Each row of a before or after table is a point. The points were changed in one or more steps. Then noise was added and the rows were shuffled. The steps act on columns, c1 being the first. Write out the steps. A step turns or swaps two columns, mirrors them in a line or flattens them onto one, adds a multiple of one to another, or multiplies or shifts one. Angles are multiples of 10 degrees, from the lower column toward the higher: turns from -170 to 170, lines from 10 to 170 but not 90. Use the fewest steps. Two steps may share a column if one is a turn and the other turns, adds or multiplies; they go together, in the order done. Otherwise the lowest column goes first.
In the rows, zero is written as 128.

Before (11 x 3):
[[183 131 200]
 [149 121 211]
 [181  91 152]
 [112 122 119]
 [ 79 151 120]
 [103  72 153]
 [101 148 107]
 [194 100 152]
 [209 128 151]
 [120 118 113]
 [188 148 162]]
After (11 x 3):
[[125 113 111]
 [175 161 178]
 [170  68 170]
 [ 86 164 106]
 [150 134 215]
 [197 133 180]
 [108 161  99]
 [118 112 215]
 [117 119 113]
 [ 96  39 143]
 [177  86 170]]
Steps: turn c1 and c3 by 20 degrees; multiply c2 by 1.6

Before, 13 rows:
[[119 115 106 105]
 [  7 112 148 134]
 [ 55 122 154 149]
 [140  98 132  90]
 [124 143 110 117]
 [127 129 108 151]
 [138 134 117 151]
 [ 98 111 193  84]
 [131  83 113 124]
 [138 117 166  59]
 [127 140 144 147]
 [134  62 112  66]
 [ 98 143 127 120]]
After, 13 rows:
[[133 161 136  96]
 [123 112 146 143]
 [136 142 112 143]
 [104 138 110 143]
 [136 106 112 134]
 [  9 120  85 106]
 [119 199 163  97]
 [138 117 120  88]
 [132 145 106 111]
 [ 66 166 176  99]
 [ 49 109 116 129]
 [145 173 116  58]
 [142 105 122 138]]
Steps: turn c1 and c3 by 30 degrees; turn c2 and c4 by 80 degrees

Before:
[[146  55 157 124 131 130]
 [190 125 140 143 148 105]
 [157 126 146  66 165 189]
 [165  80 156  66  64 139]
 [ 99 120  92 156  96 145]
 [188 109 119  59 161 188]
 [124  92  79 109 133 107]
 [ 74 146 135 157  65 204]
 [147 118 133 156 168 137]
 [ 74  97 205  72  55 189]
 [132 111  75  60  52 128]
 [145 161 190 163  54 102]
 [209  93 162  83 169 127]
 [ 94 114 138 121 148 141]]
After, 14 rows:
[[142  76 112 184  53 103]
 [145 134 140 152 166 136]
 [101 149 171 130  96 143]
 [ 74 128  29 135  56 190]
 [125 178 141  94 131 108]
 [188 149  84  73 162 189]
 [209 148  64 121 170 126]
 [189 126 129 149 148 105]
 [ 92 136 110 133 146 140]
 [158 126  74  93 164 191]
 [146 187  84 158 130 131]
 [164 163  56 105  63 141]
 [131 162 120  47  51 128]
 [ 74 109 144 150  63 204]]
Steps: turn c2 and c3 by 160 degrees; turn c3 and c4 by -40 degrees

Before (11 x 8):
[[152 158 109 102 111 210 145 187]
 [138 184 153 178 105 172  82 169]
 [166 102 128  89 103 133 155 104]
 [ 87 127 130 132  85 135 112 184]
 [135  92 136 136  65 116 168 147]
 [144  82 103  87 116 156 125 192]
 [128 209  72 146 131 153 115 130]
 [128 198  28 206  92 100 113 211]
 [ 93  68 177 150 182  71 205 193]
 [179 177 106  80 108  87 157 135]
 [191 104  78 139 134 123  83 123]]
After (11 x 8):
[[ 52 146 113 175 115 155 161 133]
 [ 67  75  62 106 132 108 106 135]
 [ 85 132 140 139 112  40 142 185]
 [199 143 213 121 187 186 210 202]
 [110 192  75 124 140 135  99 126]
 [124 168 116 172 106 111 168 105]
 [149 163 147 119  77 136 176 150]
 [150 173 131 166 111  94 140 193]
 [158  97 155 117  85 124  93 185]
 [ 81 108 178  78 111 100  78 168]
 [ 71  77  66  61  94 170  95 222]]
Steps: turn c1 and c2 by 130 degrees; add 0.3 times c2 to c7; add 0.5 times c8 to c3; turn c4 and c6 by 170 degrees

Before (10 x 9):
[[202 179 125  31 125 105 175 146 168]
 [174 183  58 174 142 119  92  49 176]
 [161 148 119 119  85 165 120  99 118]
 [124 180 192 164 110 155 102 128  68]
 [140 159  44 183 164 161 101 131 128]
 [118  68 123  46 186 107 132 108 178]
 [147 158  85 164 121 117 148  65 101]
 [ 99 135 162  98  37  52 140  89 147]
 [189 120 153 202 153 149 106 152 129]
 [112 125 146 130 128 128 159  98 184]]
After, 10 rows:
[[104  85 157 168 168 119 152  77 106]
 [ 77 162 138  96  87  54 138 196 149]
 [109 123  69  49 234 107 130 135 182]
 [139 117 150 119 133 166 122  43 117]
 [108  56 180 171 191 122  97  52 181]
 [199 117 178  32 177 107 176 113 170]
 [ 92 146 127 129 180 129 160 112 187]
 [190 155 119 205 206 157 105  91 130]
 [144  39 160 187 216 161  94  90 131]
 [125 194 180 158 157 157 100 103  71]]
Steps: turn c1 and c8 by -40 degrees; add -1 times c6 to c8; swap c2 and c3; shift c5 by 50

Before (9 x 11):
[[145 102  93 158 121 112  64 153 148 121  79]
 [182 131 189 147  71  94  93  95 203 176  70]
 [136 125 103 135 205  67 217 161 165 115  68]
 [163 131  93 140 100  94  95  87 108  98 119]
 [184 120 170 166 153 142 132  92  91 120  87]
 [180  95 140  62 118 114 168 108 122 126 116]
 [ 46 114  53 170 101 115 142 134 139  98  80]
 [174 167 240 174 144  44 171 185 149 134  75]
 [128  87 165 119  93 108 122 108 193 105 179]]
After:
[[112 169 157 140  74 101 124 159  67 115 179]
 [155 134  92 121 229  68 216 108  91 148  75]
 [193 141 175  93 164 140 130 164 166 115 109]
 [165 125 160 116 102  83  95  84 150 118 132]
 [196 127 168 111  89 123  94 179  52 185  93]
 [189  97  92  75 158  56 167 245 108 178  95]
 [162 159  95 105 136 109  60  95 102 134  88]
 [181 148 147 197 117 115 172 141 132 137 132]
 [ 66 152 108  88 114  97 139  57 116 107  53]]
Steps: add -0.3 times c11 to c5; turn c1 and c11 by 20 degrees; turn c2 and c4 by -170 degrees; turn c3 and c8 by 80 degrees; turn c6 and c10 by -30 degrees; multiply c9 by -1

Before:
[[ 52  82 111 139 168 127 162 120 113 156 131 115]
 [117 156 104 173 144 179 161  94 111 165  93 111]
 [146 158 129  95 158 100 111 176 102 178 136  44]
 [110  87 161 164 123 120 174 106 108 159 102 115]
 [106  82 135  21 102 225 192 210 165 142 115 150]
 [ 94 138 164 155 176 130 114  77 110 148 132 124]
 [157 163  92 100 107 106 146 160 126  84 101  59]
 [ 14 117 159 159  98 167 157 137 108 117 150  86]
 [ 98 152 123 126 118 136 155  97  57 153 148 120]
 [191 102  79 128 134 114  93 185 156 140 121 131]
 [ 81 138 140  96 127 129 170 220 138 139 119 140]
 [142 112 129 173 158 183 146 109  52 152  95 125]
 [111 106 106  86  94 192 121 160 156 208  93 171]
 [119 140 122 205 133 162 171  79 116 159 162 111]]
After, 14 rows:
[[105 171 116  48 133 153 163 108 116 163 161 103]
 [120 126 127  90 166 188 138  93  59 159  99  98]
 [111 103 160  79 125 106 174 106 112 166  99 110]
 [104 164 107  81 150 174 157 124 107 170  98 115]
 [ 89  93 110 174  93 179 109 134 164 208  95 180]
 [ 77  45 135 245  98 212 187 137 163 152 112 159]
 [ 76 132 138 216 121 106 171  94 143 141 123 143]
 [163 152  90 177 109 122 155 137 130  88  99  68]
 [ 12 128 161 101  99 126 158  89 105 117 152  79]
 [ 90 143 127 112 121 119 149 153  54 160 151 102]
 [ 63  92 113 102 176  96 153 117 108 163 136 109]
 [190  96  85 166 131 136  90  93 152 133 122 145]
 [154 149 131 186 163 103  92 133 100 165 131  28]
 [ 90 145 155  78 168 123 112 148 113 142 134 127]]
Steps: turn c1 and c6 by 20 degrees; turn c2 and c4 by -20 degrees; turn c4 and c8 by -130 degrees; turn c7 and c10 by 10 degrees; add 0.3 times c9 to c12

Before (14 x 18):
[[129 177 145  74 185 116 195 143 154 133 145 118 162  85 133 161 170 161]
 [ 79 117 138 119 101 172 110 109 191 148  85 123  89 168  43 116  96  50]
 [ 73 187 172 112 117  64 130 104  89 188 120 137 151 101 116 161 138 190]
 [ 85 144  87 154 125 187  69 149 167 114 162  94  61  89 146  97  58  92]
 [168 128 147 138 103  88 151  87  90 211  80 130 101 145 132 182 120 148]
 [127  54 121 133  77 145  95  75 147 111 132 153 104 165  40 125  77 122]
 [109 153 148 114  60 166 148  52  62 145 137 143  67 155  61 153 148  94]
 [134 138 203  69 143  86 155 126 105 122  65 110 165  58 178 119 109 158]
 [134 190 154  73 186  40 203 123 165 116 140  45 171  86 132  61 110 136]
 [101 133  55  89 109 149  37 110 173  73 118 142  50 165  76 131  54  38]
 [ 31  96  86  88 182 136 110 114 188  98 167 110  35 124 139  89  91  62]
 [131 148 147 110  75  92 125  91  95 192 115 127 182 120 180 135 197 149]
 [ 87 128  94 117  53 121 168  78 106 147  74 103 126 122 100 176 132 150]
 [123 113 172 128  51 112 107  47 157 135 122 106  95 129  80 206 122  94]]
After:
[[111 138  61 144 166 111  44 124 174  79  98 143  52 165 135 111  44  33]
 [130 154 145 106 180  41 125  91  89 186 145 133 177 118 155 158 205 152]
 [130 138 208 186 156  61 154 132 104 116  93 119 168  68 135 139 115 170]
 [ 67 185 171 135 145  54 126 107  84 193 108 141 151 101  87 150 142 185]
 [ 54  94  92 196 112 158 109 113 194  92 168 101  37 124 111 115  93  50]
 [137 193 160 209 117  46 202 119 156  98 143  49 175  87  84 123 105 141]
 [124  55 107  97 159 112  90  69 136 111  95 143 111 174  79 117  80 117]
 [123 178 143 211 130 122 198 141 154 137 143 123 165  88  88 129 171 151]
 [166 128 149 104 142  72 151  83  84 234  86 133 109 146 177 153 112 149]
 [ 79 131 100  91 191  66 166  82 113 165  64  95 128 115 127 135 127 143]
 [ 84 141  80 104 119 198  72 135 171 116 166  92  54  85  80 121  65  89]
 [ 99 108 134 113 147 151 107 118 190 142  54 122  81 162 118 135  93  46]
 [129 119 161  83 181  48 104  39 159 161 100 102 102 138  92 140 121  99]
 [118 153 150  95 201 111 149  55  70 143 109 148  66 151  95 145 148  94]]
Steps: turn c1 and c18 by 10 degrees; turn c4 and c5 by -140 degrees; add -1 times c5 to c6; flatten c10 and c16 onto the line at 20 degrees; turn c11 and c15 by -30 degrees; add 1 times c14 to c15
